Every row gives one point. Examples show where two turns around zero, p and q, send a point. Write where each new point lands after one turn and then the other. Backwards means that the second turn is done in reverse. Each puzzle has new turns, and all numbers are rounded.

Turn p:
[ 12 -32] -> [  0 -34]
[ 2 60] -> [23 56]
[-14 -28] -> [-23 -21]
Turn q:
[16 19] -> [-17  18]
[ 17 -52] -> [53 11]
[-34  33] -> [-36 -30]
Where do these land?
p, then q: [-54   3] -> [-27 -47]
p, then q backwards: [  9 -22] -> [-24  -3]
p, then q backwards: [45 19] -> [  7 -48]

Turn p:
[  2  60  36 -48] -> [-40  -5  51  55]
[-43 -25 -25  -5] -> [-17  -5  -1 -53]
[ 49 -22   9   7] -> [ 42 -20 -18  23]
[  4 -28 -48  42] -> [ 41  25 -24 -44]
[-13  15  28   4] -> [-28   5  -8  19]
Turn q:
[ 25 -12  -4 -34] -> [ 20 -37   4 -12]
[-54 -20   2  21] -> [-40  13 -13  42]
[ 34 -18 -29   0] -> [ 46 -10   2  11]
[42 16 67 -2] -> [ -9  -1  65 -47]
[-47  33 -36  15] -> [-16  35 -57   6]
Where do these land?
p, then q: [ 0 21 11  5] -> [-9 22 -2 -1]
q, then p backwards: [ 8 21 17 35] -> [-13  32 -27  11]
p, then q backwards: [-30 -10  48  32] -> [-61  14 -16 -11]
p, then q backwards: [ -5 -32  14  43] -> [-22  27 -40 -16]
p, then q: [ 30   1 -17 -52] -> [ -7 -15  60   8]
q, then p backwards: [ -3  -1 -73 -63] -> [ 32 -83  28  26]

Turn p:
[ 13  24 -14 -32 -57 -23] -> [  6  -5 -45 -60  -2   1]
[ 17  19  46   4   7 -30] -> [ 37 -17 -28  24 -16  22]
[  9 -25 -30  63  28  41] -> [-67   9  26  49  -7 -17]
[ -8  25 -15 -30 -25 -50] -> [ 34 -17 -29 -44  -7 -26]
[-31 -54   8  41  42  27] -> [-26 -17  66  51  15   1]
[ -9 -59 -14  50   2  51] -> [-73 -11  47  28  18  11]
[-19  54  14 -25   0  -8] -> [ 44  21  -4 -23 -35   4]
[  5  24  36 -39   0   2] -> [ 42  21 -12 -10   1  31]
[ 25  -7 -32 -31   3  -9] -> [  0  17 -24 -13  32 -26]
Turn q:
[-26 -38  -4 -74  18 -10] -> [ -5 -22   5 -46  73   0]
[ 15  36  17 -23   5  32] -> [  8  44 -26 -18  -1  20]
[ -7 -55  25  29  25   2] -> [-18 -47  24  11  -4  44]
[-25   3 -35   7  -4  10] -> [-13  -7 -22  25  14 -22]
[ -6  35  -3  18 -51 -19] -> [ -4  37  21  20 -22 -43]
[-14  35 -26  43  40 -15] -> [ 44 -10 -20  57  -6  -3]
[ -5  20  20 -30  39  16] -> [ 24  19 -18 -12  29  35]
[ 67 -37   6  29 -71 -16] -> [-37 -15  36 -37 -82 -31]
Where do these land?
q, then p: [-15  15 -18 -19 -67 -17] -> [ 59 -32 -10  -7 -29 -19]
p, then q: [ -4   6  86 -11  33  35] -> [-24  33 -40   8 -64  49]
q, then p backwards: [ 28  -9 -31 -17  33  -3] -> [  5   6   8 -15 -27 -46]
p, then q: [-34 -13 -28 -11  16  -4] -> [ 27   3  36 -16   6  14]
p, then q: [-16  32 -24   0  16 -15] -> [ 15  11  27 -15 -13 -30]
p, then q backwards: [ 12 -29  23  97  22 -19] -> [-32 -42 -29  90   2   6]
q, then p: [ 35 -20 -24  -9 -58 -31] -> [ 48 -48 -15 -38  19   3]
q, then p: [  4   8  38 -12  27  -7] -> [-4 38 -9 12  5 27]
p, then q: [ -9   9 -23 -18 -21  62] -> [ 8 58 -7  3 41  8]

Turn p:
[ -8  15  24 -14  -3 -61  17   8] -> [ 10  37 -25 -32   5   4  42  14]
[ 30   8  46  12 -33 -33  24  27] -> [ 26  40 -13  20  18 -19  35  44]
[  9   0  -9 -40 -28   9 -11 -17] -> [ 21  18  36 -18  -3   0 -23  -8]
[-13 -30   6   0 -10 -26  37  38] -> [ 18  32 -33  24 -27  -1  29 -10]
[  0 -22 -19  -1  52  68 -26 -61] -> [-26 -73  48   6  22  20 -26 -52]
[  7 -25 -62  34  36  36 -45 -42] -> [-44 -62  10  -2  11 -31 -48 -52]
[  6  35 -10   2  -2   4  29  13] -> [ 28 -12 -24  -5  -3  10 -10  26]
[  3   4  -5  -5  26  22 -36  19] -> [-25 -30  23  -3 -26  -6  -1  11]
[-35  13  28  12 -37 -18  10  15] -> [-10  49 -22  10   3  23   1  25]
Turn q:
[ 25  49 -28  30 -25  -9  42  -1] -> [ 16 -17  47   4 -54   5 -37  11]
[ 21  -4  -8 -54  13 -14 -17  16] -> [ 20 -23 -20 -11  36 -36 -13  -8]
[ 17 -18  54  17  -3  -3 -29 -45] -> [-60   2 -20  30   6  13   1 -40]
[13  1 36 21 -2 -5  2 15] -> [-24   5  11  28  14  10 -14  12]
[-33  37 -14 -54 -25  18   9  16] -> [ 14 -18  37 -65  18 -15  10   5]
[ -5  -6   7 -67  25 -20 -20 -11] -> [  5 -39 -27 -15  39 -35  23 -20]
[-15  -6 -22  33 -10 -14  -4  13] -> [ -1  21  -9  -1 -29  -2  -1  31]
[-21 -20  -2  36 -17 -18  76 -14] -> [  4 -29   3   9 -42  67   8  38]
[ 11 -24 -21   2 -24  -5 -27  21] -> [  0  25 -30 -18   1 -11 -29  12]
[-25 -20  -5  -2 -27  71 -10  -5] -> [  4  49   7 -45  13  38  12 -25]
[ 12  12   3  37  97   0 -21  -6] -> [ 24  23   1  85  -3 -34  43 -16]
Where do these land?
q, then p: [-29   0  -5  36 -46 -33  20 -13] -> [  1  45   9  25 -43  20 -30  10]
p, then q: [ -2  21   9 -10   9   6  39  18] -> [ 29  17   4  -1   4  17 -34  -4]
q, then p backwards: [  9  -6 -16  -2 -68  42  37  11] -> [-38  44 -19 -53 -19  18  -6 -30]
p, then q: [ 37 -41  52 -22 -11  23  22  -4] -> [-18  -9  31  67  -4  35 -17  -3]
q, then p backwards: [-31  32 -31   1  37  -7 -30 -38] -> [ 27 -48  -3 -18  26 -38  -5  35]
p, then q: [  6 -17  25 -22  37  36 -25  33] -> [-36   3   2  -5  13  60  -8  25]
p, then q: [ 52   1 -34 -23   3 -18 -43 -19] -> [-31 -56 -36   5  30 -25   0   4]
p, then q: [-23  -2  24 -11 -43   9 -17  29] -> [-25  21  51  -9   1 -12  -9  16]
p, then q: [-10  12 -44  46  51  10  -2 -11] -> [ 18  17 -69 -25 -14   8  28   3]
p, then q: [-22 -41  10 -15  -4 -67  -6   4] -> [  7 -56  42 -23 -36  -2  14  -8]
p, then q: [ 13  40   9  23  35  -3   5 -10] -> [ 41   5 -29   2  24  10  11  20]

Turn p:
[ -4   6   5 -18   3  17  -7  -8  17] -> [-20 -13  12   0   9   2  -4  16   1]
[ 22 -14   6   8   3  14 -20  -4  -7] -> [ 4 -8  3 31 -1 -6 15  3 13]
[-25  16 -19 -41   4   2 -18   1  14] -> [ -9 -23   7 -16  23  30 -29  18  -1]
[  6 -15 -22   9 -16  15  -2  31  10] -> [ 13  -9 -10 -11  10  15  39   4   1]
[  4  -3  -7  11  -7 -26   5   6   6] -> [  9   0 -20 -14  -4  -5   0 -16   7]
[ 22  97  -3 -22  11 -10 -23   4  11] -> [ -3 -42  65 -25  32  -9 -38 -46  11]
[ 21 -16 -19  15  18  11 -13   3 -43] -> [37 19  5 41 12  6 11 -5  6]
[ 18 -31  14 -16  15  -1   5   9  -5] -> [ 20  -4 -10  13  -5 -22   2  30  -1]
[ 12 -23 -22  14   0 -11  16 -18  16] -> [ -8  17 -35   0  17 -13   9  -3  13]
[ -9  25  67  17  17   5  87 -14 -29] -> [-14  62  37 -16 -42 -62 -12  -1 -56]
[-27 -22 -16  11 -59 -17  -3  -5   0] -> [-15  -7 -50  -5 -18  35  11 -22 -20]
[-41 -20  15  14  10   2 -27  -4  10] -> [-15   9  -3   3 -33  31  -5  21  25]
Turn q:
[ -8 -18  30  45 -31  29 -27 -31   2] -> [ 33  16 -21  48  -5 -44   2   3  27]
[-34   6 -48 -13  -4  -9 -36   3 -15] -> [-18  15  34  -2 -53  -2 -25  -2 -12]
[ -4 -12  31 -14  30 -35  24  11 -17] -> [  6  -1 -18 -28  19  35  -5 -40   6]
[ 25  -3 -24  -8  29   8  -3  22 -19] -> [-15  -2  -6  -3   7  25 -28  17 -31]
[ -5  -1   5 -23 -15  -4  40  21  12] -> [ -5 -38  17  -7  13  16  25 -14   1]
[  7  11  -9  14   3   0  24 -21 -11] -> [-26   5  -6   1  21 -18   1  -8  -2]
[ 39  11 -24   3 -41   8 -28   8  22] -> [ 21   6  31  12   2 -22  16  43 -33]
[-10 -31 -26  -5 -11  -7  18 -32  30] -> [ -1 -35   0 -23 -13 -47   0  -9  -2]
[-13  40  46  -8  13  28 -30 -11 -21] -> [ -7  45 -31  26 -19  29  27  10  25]
[  3  -3  19  10  27 -18  17  31  18] -> [ 13 -12   1 -23  29  27 -12   2  22]
Where do these land?
p, then q: [-31  16   3  -8  13 -35 -18  29  25] -> [ 28 -22  -6  -3 -36   7  27  23 -23]
p, then q: [  0 -31 -11  11  -9  13  48 -14  11] -> [-48   5  31 -13   6  17  -7 -14  -1]
p, then q backwards: [ -6  16  32  20  -3 -11  -9  38  -6] -> [-31 -12  -5 -28 -19 -20 -20   4  19]
q, then p: [ 19  14  10  -3 -28 -64   9 -31  33] -> [  7  -7   1 -13  14 -58 -56   9 -25]
q, then p: [-21 -13   6  -6  12  61 -46  11 -10] -> [  1 -14 -10  -6  -2  33  65 -35   5]
p, then q: [-17   1 -12  25  18  24 -14   8  28] -> [ -8 -30  -3  -6   1  13  25  16  31]
q, then p: [  5  25 -28 -15  39  12  33 -19  -1] -> [  3  13  -4 -22  -1  49 -23  31 -13]
p, then q backwards: [  6  -4  21 -10 -17  -5  10 -16 -48] -> [ 11 -27 -16  -3 -21  12 -23  -4 -36]
p, then q: [ 24 -29  16  -3  -2  12  -1  10 -13] -> [  6  -6  18   4  36  -4 -14 -10  -7]
q, then p: [ 12 -12 -27  22  -4 -29 -37 -18   0] -> [ 21 -36  10   8 -10  -6 -32 -32   3]
p, then q backwards: [  8  17 -11 -33 -20  23  25   4 -19] -> [ 46  -8 -20  -9 -16  -9  14  12 -13]

Turn p:
[-22  12  68  38   1  23  -2  20  18   3 -32] -> [ 30 -16  -2  20  -2 -46 -22  34  11   0 -59]
[-14 -47  17  84  30  16 -40  34 -10   4  26] -> [-48 -74 -18   2 -24 -42  -9  34  33  39 -11]
[-27  16  32  43  29  -9  24  22  -1 -44  33] -> [-41   0  27  -8  16 -51  32  26  16   7 -39]
[-15  44 -33 -50 -62  -8 -35   4  26  17 -13] -> [ 16  32  31   7 -24  39 -51   8 -44 -47  28]
[ 24  12  10 -64  -7  27  92 -25  13  25  25] -> [ 43  61  24 -39  34   7  -3 -81  16  14 -13]
[  9 -37   8 -37 -28 -44  42 -60  20  11  10] -> [ -5  50  -3  37  33  56  -2 -47   4  33 -11]
[ -6  16 -67   8 -13  11 -15 -26 -23   3 -22] -> [  3   8  -7  17 -51   7  20 -11  -5 -26  53]
[ 12  -9  30 -47  53 -12  66 -39 -39  -4   4] -> [ 38  27   1 -21  46  12  72 -34   3  46 -17]
[ 12   5   0  62   7   3 -34   9 -49   4  18] -> [-20 -66   9  21 -10 -39  17   7   1   7  27]
[ -5  53 -52 -33  -3 -17 -28  -2  44  53 -10] -> [ 18  -3  36 -16 -45  68 -20  -9 -10 -58   5]
[ -8   9 -58 -19   0   8  32   8  15  21 -27] -> [ 21  34   0 -21 -28  25   2  -8  36 -30  26]
[-26 -18  35  13  19  53 -61  23  -2 -44   2] -> [-15 -24 -37 -24 -25 -52 -15  49 -44  23 -23]
[  6 -42 -11  17 -16 -25 -52  48 -43 -16  -8] -> [-25 -39 -23  12  18  -2 -14  59  -4  15  57]
[ 60 -15  22 -16 -10 -26  11 -16  31 -32  -5] -> [-15  10 -38  12  61  18  -6 -26 -13 -21 -21]
Turn q:
[ -1  -6 -30  36  18  -9 -15  57   4 -31   0] -> [-27 -12   3 -19  52   3 -55   0  -4  -6   4]
[ 29  17 -24   5 -12 -64 -47 -23  23   7 -31] -> [  8 -13 -15  29   5  60  -8 -39 -54  -9 -25]
[-24   1  46  68  -1  36   8 -42   3 -24 -35] -> [-32  19  64  -9 -26 -11  10 -65  24  18  26]
[ 29 -31   0 -53  50  -4  71  29  -1 -14 -15] -> [-21  -8 -36 -26  16 -81  23  26 -19  -3 -51]
[ 10  33  17 -50 -55  25 -49  38  -6 -42 -24] -> [ 44  75 -36  -4  12  14 -38  -2 -12  53  10]
[ -7  -3   4  -9  36   2  26 -16 -36  68  12] -> [  4 -27  17  -3 -22   2  42  37  39 -20 -43]
[ 21   5 -38 -10  50   4 -19  13 -23 -43  60] -> [ 10   4  20  40  66 -29 -24  46  -9 -31   1]
[-36 -23  40  36  -5 -25 -29 -52   2  20  17] -> [ 21 -10  30   5 -30  26  22 -48  23 -51  26]
[ 12 -11 -48 -27 -78  -8  -1 -18 -29  56  -7] -> [  6  -1 -32  15 -81  51 -16  51 -19   2  -9]
[ 13   0  64  18 -21  41  23 -17  19   9  16] -> [ 31 -14  25  -9 -36 -37  18 -25  22  37  30]
[-17 -20  -6  -4  47  74   6  11  12  -7   0] -> [-34   8  -4  22  20 -49  -3   5  63  15   2]
[-30  38 -25 -10 -29 -71  27  19  32   0   7] -> [ -9 -21 -35 -39  23  49  31  15 -53  -5  29]
Where do these land?
q, then p: [  2 -28 -29  22 -31  -7 -41   6  30  34 -33] -> [-14   2 -35  17 -65  -9 -29 -13 -20   9  21]
p, then q: [ 51  63  53  36 -53  39 -25  15 -54 -41  27] -> [  27    1   48  -29   20    0   -5  -22  -45 -114  -36]
q, then p: [ 50  11 -18 -12   9  -3 -26   4 -16  16   0] -> [ 22 -40 -32  16  -3 -12  -3  17  15 -15  11]
p, then q: [ -1  15  42 -18  -6  30 -55  -2 -33   1  22] -> [ 32   8  13 -18 -31   6 -25  19   5 -44 -48]
q, then p: [-15 -54  -6  -2   6 -46  43  47  16 -24  -3] -> [-23  41  -8 -22   4  42  34  35 -34  20  41]
q, then p: [-16  -4  -8  29  38 -46  -9  28  59  12 -32] -> [  0  29 -49 -14 -50  22  41  -9  -2  46  -5]
p, then q backwards: [-38  18 -43   3 -10 -29  18  55  -1 -38   2] -> [-58  -1 -24   5   4  23  29  -4 -53 -23  26]
q, then p: [-25 -21 -22  34  17 -47   4  -7  -9  33 -14] -> [  1  50 -42  -6 -13 -28  -3  21 -17  26  -5]
p, then q: [ 31  62  48 -21 -58  -2 -21 -28 -36 -60  29] -> [ 15  29  94 -31  22   3  15   7 -13 -64 -46]
p, then q backwards: [-16 -27 -13  -9  40  36  36 -49  19 -27  39] -> [-17   5  35 -20  -4  11  28  -8  13  -3 -85]
p, then q: [-11 -19   0 -27  33  41  28 -40  -3  17 -45] -> [-10 -23  -7  33 -34   8   4  28 -44  50 -20]
q, then p: [-12 -15  -5 -36  14  34  49 -29  28  76   8] -> [-23  53  -4  15   5  15 -43   0  84  -7  11]
